Every row gives one point. The ring and each string are closed loops that go straight from each point to the next, and from the last back to the first. Before rounding, they use only three directions, however many columns there are. Count how often each string passes through the ring. Passing back the other way cancels.
(in the rows, 128 means zero)

Ring (6 x 4):
[[149 164 161 112]
 [151 154 111 103]
 [165 120  77 104]
 [184  81  67 113]
 [156  93 117 113]
 [139 130 159 112]]
String (32 x 4):
[[176  55  65 113]
 [176  59  78 115]
 [184  61  88 119]
 [161  75 109 115]
 [122  93 135 107]
 [128 117 136 106]
 [105 116 166 105]
 [124 119 178 113]
 [165 122 154 121]
 [176 123 130 119]
 [153 131 132 111]
 [125 148 156 105]
 [124 170 186 109]
 [160 176 183 119]
 [153 189 185 116]
 [125 173 162 104]
 [132 157 144 104]
 [170 137 121 113]
 [174 155 124 113]
 [158 176 124 105]
 [138 171 118  98]
 [126 154 117  96]
 [141 137 113 102]
 [136 138 101  98]
 [140 131  84  96]
 [151 123  98 104]
 [176 115  96 112]
 [208  90  57 117]
 [204  93  70 118]
 [188 100  86 116]
 [207  70  57 119]
 [216  39  36 121]]
Times through: 1
String (26 x 4):
[[159 120 152 119]
 [165 121 125 114]
 [132 132 138 106]
 [115 141 165 105]
 [155 130 130 112]
 [177 140 151 121]
 [160 170 179 119]
 [155 180 172 115]
 [170 168 146 115]
 [166 141 122 112]
 [176 132 113 114]
 [165 165 109 106]
 [132 169 111  95]
 [133 150 114  99]
 [143 136 118 104]
 [122 170 115  93]
 [146 178 115 100]
 [171 151 117 111]
 [151 147 128 108]
 [127 166 150 103]
 [145 192 185 113]
 [165 165 172 119]
 [165 141 149 117]
 [136 139 149 108]
 [114 142 170 106]
 [132 130 174 114]]
Times through: 2

Ring (9 x 9):
[[162 135  96 175 124 206  85 154 109]
 [147 127  87 170 137 204  99 148 115]
 [ 95 110 114 138 156 157 150 124 114]
 [ 66 103 147 117 159 118 182 109 107]
 [ 59 102 189 105 157  75 202  96  94]
 [ 95 109 195 123 150  79 181 102  87]
 [124 118 186 140 141  98 157 112  85]
 [160 134 154 163 120 148 110 137  89]
 [168 140 121 173 114 187  87 152  99]]
String (23 x 9):
[[211 141 115 198 122 196  66 154  96]
 [194 138 105 192 126 201  73 154 102]
 [131 130 133 151 124 162 119 139 100]
 [120 132 127 146 118 169 118 143 103]
 [141 123 106 164 142 181 113 139 109]
 [152 116  70 178 160 210 104 141 122]
 [105 111  87 149 159 185 135 132 122]
 [ 68 113 134 118 142 140 164 122 109]
 [ 91  97  94 142 182 163 161 116 123]
 [122 107 112 155 168 159 142 121 112]
 [107 115 134 140 148 144 147 124 105]
 [ 77 116 134 123 139 144 157 125 108]
 [127 112  58 167 164 216 114 141 129]
 [170 120  59 190 159 226  88 148 123]
 [142 125 111 163 138 179 112 140 107]
 [126 132 130 148 119 167 117 142 101]
 [143 146 131 155  95 182  93 157  97]
 [131 130 144 149 122 152 122 137  96]
 [196 133 121 191 134 181  85 144  97]
 [199 140 142 187 119 168  83 146  88]
 [151 139 168 154 108 139 112 139  85]
 [125 126 154 145 128 138 133 130  94]
 [165 128 135 171 134 161 107 136  96]]
Times through: 0

Ring (10 x 14):
[[149 108 144 110 116 153 140 126 102 192 128  92 137 110]
 [158 108 140 101 121 151 135 125  95 185 136  82 140 116]
 [163 115 130  99 134 140 129 126  92 163 141  80 144 128]
 [156 128 119 109 147 124 124 127 101 135 136  95 143 141]
 [145 139 111 125 155 110 121 128 116 111 126 116 140 148]
 [131 146 107 144 156 100 121 128 135  96 114 139 135 149]
 [120 148 110 156 152 100 125 128 145 100 105 153 131 144]
 [113 142 121 159 140 112 134 129 145 126  97 155 128 131]
 [117 131 135 148 127 130 143 130 133 161  99 141 128 118]
 [132 117 144 129 117 147 145 128 116 187 111 116 132 109]]
String (26 x 14):
[[129 109 165 115 105 176 168 137  88 249 104  99 132  91]
 [140 117 144 117 122 150 146 131 101 193 118 102 136 113]
 [145 119 132 120 128 137 133 125 113 162 125 106 136 122]
 [156 112 125 119 125 128 117 116 126 139 139 102 137 125]
 [147 121 129 118 133 133 130 126 110 155 127 104 138 127]
 [156 120 137  96 136 150 143 133  77 187 131  79 144 125]
 [172 118 128  84 143 142 130 129  73 165 148  65 149 136]
 [162 123 114 110 143 119 114 120 112 120 144  95 143 141]
 [147 126 118 127 138 118 120 122 126 125 129 114 137 135]
 [147 131 123 115 146 127 132 130 101 145 126 103 141 137]
 [153 135 123 101 155 132 138 137  78 155 129  89 146 143]
 [161 130 117 101 153 124 125 129  89 135 139  86 147 146]
 [165 124 118 101 147 126 121 125  95 135 144  84 146 142]
 [167 120 129  87 143 143 134 131  73 170 143  69 148 134]
 [155 120 136  99 136 146 141 132  82 181 131  83 143 126]
 [144 124 127 122 134 130 130 126 115 150 124 110 137 128]
 [160 107 129 111 121 135 119 117 118 151 142  92 138 122]
 [159  99 146 102 109 157 135 121 101 197 138  80 138 106]
 [143 106 156 108 109 167 154 131  91 225 119  90 135  99]
 [137 109 147 125 109 152 143 125 117 195 117 109 131 103]
 [140 119 125 136 125 123 122 119 139 136 124 123 132 123]
 [134 125 132 132 130 132 136 128 121 158 115 121 133 122]
 [121 127 146 133 124 148 156 136 107 197  99 123 131 111]
 [137 126 126 133 132 126 129 125 126 143 119 121 134 127]
 [133 121 130 138 124 129 130 123 134 150 117 126 131 119]
 [127 114 149 133 110 152 149 128 119 199 107 120 129 102]]
Times through: 0

Ring (7 x 14):
[[100 165 110 105 122 138  75 140 171 121 122 116 100 119]
 [133 112 160 140 107 132 156 136 116  85 153 152 150 119]
 [153  95 173 152 112 127 189 139  94  84 154 166 174 127]
 [152 110 156 146 127 122 165 146 111 109 136 154 165 135]
 [135 147 120 123 143 124 113 151 147 142 109 130 135 140]
 [112 188  83  93 153 134  65 151 183 164  86 109  99 140]
 [ 98 190  85  89 140 139  53 145 190 149  97 105  87 129]]
String (27 x 14):
[[114 119 155 138 100 130 119 137 136  85 159 136 131 110]
 [109 141 133 125 114 130  94 141 155 109 138 124 117 117]
 [124 148 124 115 128 136 121 141 144 118 122 136 127 129]
 [115 166 108 100 132 143 107 139 156 125 112 130 113 129]
 [ 75 198  81  85 128 141  19 142 209 142 107  91  65 116]
 [ 73 196  82  91 129 135   7 145 214 147 107  85  64 116]
 [109 162 110 110 130 132  79 145 169 132 116 117 107 126]
 [128 163 108 103 141 139 120 143 149 135 104 135 124 138]
 [111 166 107 106 134 134  84 145 168 135 111 119 108 129]
 [ 83 190  86  94 131 135  25 146 204 146 107  93  74 120]
 [ 74 203  76  82 132 141  13 143 214 148 102  88  62 118]
 [ 96 181  95  92 129 142  65 140 182 132 110 111  89 122]
 [125 156 117 107 131 142 126 139 143 120 116 138 125 131]
 [116 145 128 120 121 133 107 141 150 114 130 129 122 123]
 [110 137 136 128 112 129  96 141 152 106 142 125 120 116]
 [130 134 137 126 123 132 135 141 133 110 131 142 138 128]
 [158  98 171 144 113 135 209 135  85  79 151 176 178 129]
 [165  83 184 156 109 131 223 135  74  72 160 181 190 129]
 [151 113 155 138 123 131 179 140 105  99 137 161 165 133]
 [135 128 141 131 124 129 138 143 129 111 132 143 144 129]
 [140 105 163 150 114 123 154 143 114  96 150 150 158 124]
 [141 123 146 135 124 129 152 143 121 108 134 149 152 131]
 [165  96 171 149 121 129 209 140  85  90 145 174 184 136]
 [167  75 191 165 108 124 221 138  72  73 164 180 195 129]
 [152  72 196 170  96 122 197 137  83  64 177 170 183 117]
 [124 116 155 143 109 125 127 141 131  95 152 139 141 117]
 [128  93 180 156  91 127 157 134 109  66 176 153 155 108]]
Times through: 1

Ring (8 x 14):
[[123 109  97 133 150 148 102 167 139  92 110 107 151 126]
 [163  85 115 172 120 121 122 168  96  64 158 104 130 132]
 [178  88 130 170 107 116 136 146  91  64 188 112 111 129]
 [169 106 138 143 105 127 137 130 104  72 195 121  99 125]
 [131 141 138  86 118 155 122 123 140  91 169 131  97 119]
 [108 155 129  63 135 171 111 121 165 107 143 133 109 115]
 [ 94 155 108  62 160 179 101 123 187 125 110 130 134 111]
 [101 134  94  94 167 169  98 142 176 120  96 119 152 116]]
String (28 x 14):
[[117 111  85 131 168 154 100 156 159 111  95 109 165 120]
 [119 100  84 145 160 148  96 180 140  93  91 100 167 128]
 [119 100  98 144 137 143  92 208 114  62 101  94 152 138]
 [131 102 109 144 128 139 103 190 110  63 124 101 138 136]
 [138 104 114 141 126 138 110 174 113  69 138 106 130 132]
 [152  83 119 173 106 121 109 210  74  34 146  92 128 145]
 [183  64 119 206 104 104 128 187  64  40 173  94 127 141]
 [191  70 118 200 115 106 139 146  86  68 186 106 125 128]
 [162  99 118 153 128 129 130 133 119  88 167 116 124 122]
 [145 111 126 132 118 137 119 154 114  72 159 114 115 128]
 [162 102 137 147 100 126 128 158  91  55 183 113 102 133]
 [185  95 147 161  90 114 144 136  81  56 214 118  89 129]
 [184 102 145 152  98 119 147 116  97  72 216 125  89 123]
 [166 109 123 140 132 133 139 100 135 107 181 128 116 113]
 [142 118 118 122 135 145 122 127 139  99 154 122 123 118]
 [129 138 141  90 110 153 118 141 128  76 167 126  95 125]
 [109 161 154  52 101 167 110 146 134  70 165 131  80 127]
 [103 172 148  37 117 176 112 118 161  96 160 140  85 117]
 [120 150 125  74 143 166 120  99 173 122 151 137 113 109]
 [135 125 114 112 144 151 121 117 154 111 147 126 127 114]
 [102 149 123  71 135 170 102 148 155  94 127 124 117 122]
 [ 74 172 116  33 153 191  91 136 190 117 102 132 124 115]
 [ 60 181 102  20 176 203  85 122 220 143  79 135 141 107]
 [ 92 153  91  66 184 183 101 103 212 154  94 133 153 102]
 [133 122 105 117 155 152 118 116 162 120 135 124 138 112]
 [113 131 107 100 150 161 104 145 158 104 118 119 137 119]
 [ 85 139  97  82 159 174  85 173 166 100  82 112 150 124]
 [ 83 130  81  97 174 173  80 180 172 108  62 106 170 124]]
Times through: 4

Ring (6 x 14):
[[115 106 124 139 157 137 121 122 142 135 202  75  65 139]
 [101 112 101 138 161 166 129 125 142 111 170  84 114 118]
 [104 126 110 116 129 152 137 129 131  93  98 155 188 107]
 [121 126 149 106  99 105 134 122 123 108  80 198 188 126]
 [147 132 149  84 104  87 119 149 123 125 108 192 138 134]
 [147 123 135  97 135 103 111 154 133 140 173 128  71 140]]
String (28 x 14):
[[ 92 110  87 147 175 185 130 124 146 108 185  60 106 113]
 [110 126  73 115 174 185 123 157 143 102 169  81 113 102]
 [116 123 101 115 152 154 124 145 138 111 154 110 120 115]
 [104 109 124 140 144 143 130 113 138 119 162 104 116 129]
 [ 92  97 128 163 153 148 133  93 142 125 185  76  98 137]
 [ 98  98 136 158 146 137 132  95 140 129 182  87  97 140]
 [ 96  87 131 174 169 144 126  92 148 144 237  35  39 150]
 [123 102 123 140 170 134 113 129 146 149 240  47  19 148]
 [127 104 142 135 148 112 116 121 140 149 211  84  44 152]
 [172 133 120  71 150 101  95 191 136 150 204 113  23 140]
 [167 143 112  59 137 109 102 197 131 130 154 151  81 124]
 [165 141 125  63 126  98 106 185 128 131 141 166  94 129]
 [183 152 128  37 114  82 100 206 123 130 121 197 102 126]
 [137 130 125  93 127 118 120 153 130 119 130 155 127 124]
 [122 116 146 120 120 109 127 120 130 125 135 149 128 136]
 [126 114 162 120 108  92 128 113 127 130 128 164 130 144]
 [125 116 154 119 113  99 127 118 128 128 131 158 128 141]
 [147 125 162  94 103  77 119 138 124 135 123 183 120 144]
 [171 141 145  59 109  75 106 179 124 136 127 190 101 137]
 [171 146 120  53 127  98 103 196 128 130 139 169  93 126]
 [136 125 129 100 131 115 118 148 132 126 148 141 107 131]
 [123 111 143 126 131 112 123 120 134 133 163 123  97 142]
 [119 101 148 142 141 112 122 109 138 144 196  93  64 152]
 [114  92 135 158 168 129 117 108 147 154 249  38  14 156]
 [113 104 110 143 174 152 118 128 147 137 227  46  42 137]
 [120 120 102 117 158 151 120 147 140 119 175  95  94 121]
 [106 108 126 140 144 139 130 113 138 122 165 103 111 132]
 [ 84  94 126 172 156 156 137  85 143 122 186  69 104 135]]
Times through: 4
String (28 x 14):
[[ 90 122 128 130 110 144 148 103 126  86  65 181 229 109]
 [ 93 114 148 138 103 124 147  90 125  99  77 181 210 123]
 [101 123 153 121  86 113 148  98 119  92  42 220 243 118]
 [101 110 169 139  92 101 144  83 123 112  83 189 195 136]
 [118 120 145 117 112 111 132 118 127 116 110 168 158 130]
 [134 132 131  92 116 113 124 148 126 113 106 177 154 122]
 [158 149 141  55  92  85 119 173 118 112  67 233 176 120]
 [149 140 130  73 113 103 117 166 125 116 105 188 144 122]
 [136 128 136  96 119 108 121 145 128 121 125 164 131 129]
 [139 131 127  91 125 114 119 155 129 120 130 158 124 126]
 [167 144 124  57 123  97 106 190 127 128 132 175 103 126]
 [177 140 136  58 123  81 100 190 128 143 156 165  68 139]
 [146 115 156 108 126  85 112 137 132 150 179 131  62 154]
 [141 112 149 115 135  95 112 135 135 150 192 114  53 153]
 [118 103 152 140 134 108 124 107 136 142 182 107  78 151]
 [125 121 125 112 135 126 123 138 134 122 149 131 115 128]
 [135 123 110 105 155 134 113 158 139 130 185 100  71 128]
 [129 120 105 112 161 143 114 154 141 128 192  88  69 127]
 [119 117 122 122 142 134 124 132 136 122 160 115 108 129]
 [117 118  95 122 168 160 119 147 143 120 191  76  80 120]
 [ 92 102  88 157 186 186 127 120 150 119 219  30  70 121]
 [ 82  99 100 167 174 181 135 101 147 114 197  48  99 123]
 [100 123  66 124 179 198 127 151 145  96 168  72 123  98]
 [ 90 115  90 141 161 182 135 122 141  98 151  90 144 107]
 [ 96 106 133 148 134 139 137  98 135 115 143 119 141 130]
 [114 119 125 121 132 133 129 126 133 114 135 135 137 125]
 [121 135  98  96 138 152 127 156 132  97 113 149 162 104]
 [112 142  87  91 132 166 134 158 129  78  74 172 211  89]]
Times through: 3

Ring (9 x 14):
[[159  68 128 136 144 131 133 107  74 102 152  78  98 125]
 [164  57 133 136 142 121 140  97  56  94 161  72  94 125]
 [159  68 138 137 135 115 142 102  62  95 155  83 100 126]
 [138 102 146 142 125 110 141 121  94 105 127 115 120 124]
 [106 158 149 148 111 112 133 155 154 126  85 163 148 123]
 [101 178 143 148 102 119 130 169 181 138  79 184 156 130]
 [111 179 131 143  96 129 128 172 189 147  94 188 152 143]
 [130 147 122 138 108 136 127 154 161 140 119 157 134 145]
 [143 113 122 137 125 137 128 135 126 125 133 121 118 136]]
String (27 x 14):
[[ 87 161 148 153 141 133 114 165 172 127  51 146 151  97]
 [ 96 168 135 148 129 141 113 171 186 139  66 158 150 114]
 [157 147 100 128  81 143 133 154 168 155 163 173 125 181]
 [136 127 118 137 123 145 122 145 146 134 124 132 124 138]
 [111 108 141 148 165 140 114 136 121 109  80  92 124  90]
 [119 104 143 147 156 132 121 130 111 106  93  96 122  98]
 [146 103 128 138 125 128 133 126 109 116 138 114 115 134]
 [176  81 113 129 112 130 141 112  89 118 184 107  98 159]
 [171  31 128 134 163 133 133  86  36  86 167  39  81 115]
 [156  33 141 140 176 127 130  86  33  77 142  32  87  95]
 [120  87 153 149 165 123 125 119  87  93  93  79 117  87]
 [137  96 140 142 138 122 133 122  97 105 123 102 116 117]
 [137  63 152 145 164 116 133 101  57  83 118  62 104  93]
 [155  45 151 142 157 109 142  88  32  76 144  53  94 103]
 [185  62 129 130 107 106 157  93  50  99 198  97  93 157]
 [175 106 117 128  84 117 152 122 104 127 189 143 109 176]
 [133 118 137 141 122 121 134 133 118 116 121 127 125 128]
 [ 99 123 166 154 148 108 129 136 114  99  67 116 138  87]
 [ 83 146 173 158 142 103 129 149 134 104  45 136 152  83]
 [126 156 139 142  89 109 142 152 151 132 118 176 142 148]
 [155 146 118 132  70 117 148 146 147 143 164 180 130 180]
 [121 142 139 144 113 120 132 148 144 126 105 150 137 130]
 [ 82 173 156 155 128 119 121 168 174 127  47 163 159 101]
 [ 60 218 157 158 112 121 117 196 224 146  19 206 182 106]
 [112 203 125 141  72 126 132 184 213 162 101 220 161 163]
 [147 167 111 132  66 128 141 162 178 157 153 198 138 184]
 [135 138 128 139 105 126 134 146 144 132 127 152 131 145]]
Times through: 2

Ring (6 x 14):
[[128 139 146 123 151 141  95 124 110 141 152 134 105 134]
 [105 116 140  77 189 150 111 120 128 128 127 129 123 118]
 [ 99 105 131  90 151 133 105 125 136 123 108 111 148 112]
 [113 120 127 137  99 129  81 134 135 135 113 105 151 125]
 [128 141 130 158  99 153  63 139 135 153 130 116 132 141]
 [141 154 141 160 115 149  71 133 114 155 156 131 105 147]]
String (29 x 14):
[[ 90 104 136  49 218 170 114 121 146 126 110 127 134 110]
 [ 82  95 138  22 249 170 130 115 146 118 107 130 132 102]
 [ 94 102 140  52 209 146 125 116 131 118 117 126 130 107]
 [113 119 138 107 145 126 105 123 119 128 129 120 129 120]
 [110 120 137  99 161 145 100 125 129 133 126 123 128 122]
 [ 96 109 136  61 206 166 110 122 142 129 115 127 131 114]
 [ 84  95 135  38 221 160 123 119 146 118 103 123 141 103]
 [ 88  93 132  63 177 129 122 120 136 113 102 112 151 103]
 [ 89  95 129  74 162 130 113 123 140 116  98 108 157 105]
 [ 92  99 126  85 151 139 103 128 146 122  97 106 159 110]
 [103 112 127 108 133 141  91 131 142 131 107 109 151 119]
 [107 114 124 131  98 128  82 135 141 132 105 101 160 121]
 [118 122 123 164  57 113  71 139 133 136 111  96 161 129]
 [124 131 131 155  87 124  76 134 124 140 128 110 139 133]
 [122 131 135 135 120 138  84 131 125 141 132 119 129 131]
 [121 137 131 136 127 164  70 136 140 151 128 121 130 137]
 [127 145 129 153 114 172  57 140 143 159 130 121 129 144]
 [134 151 129 173  89 163  51 143 138 162 135 118 128 148]
 [137 147 131 181  69 136  59 140 125 154 138 114 130 145]
 [128 138 133 155  98 135  73 134 125 146 134 116 130 137]
 [121 133 133 133 126 150  79 133 132 144 130 120 129 133]
 [120 135 126 145 109 161  64 139 145 151 120 114 140 137]
 [118 127 122 161  70 134  63 141 142 144 111 100 157 132]
 [110 119 124 135  99 136  77 136 143 137 107 103 156 125]
 [107 116 128 115 129 143  87 132 141 134 110 110 148 122]
 [111 120 132 116 133 138  91 129 132 134 120 115 139 123]
 [111 114 133 122 114 112  99 127 121 125 120 109 144 119]
 [ 97 100 132  89 144 114 114 122 128 115 108 108 151 108]
 [ 81  91 133  37 218 157 124 119 148 116  98 120 146 101]]
Times through: 2
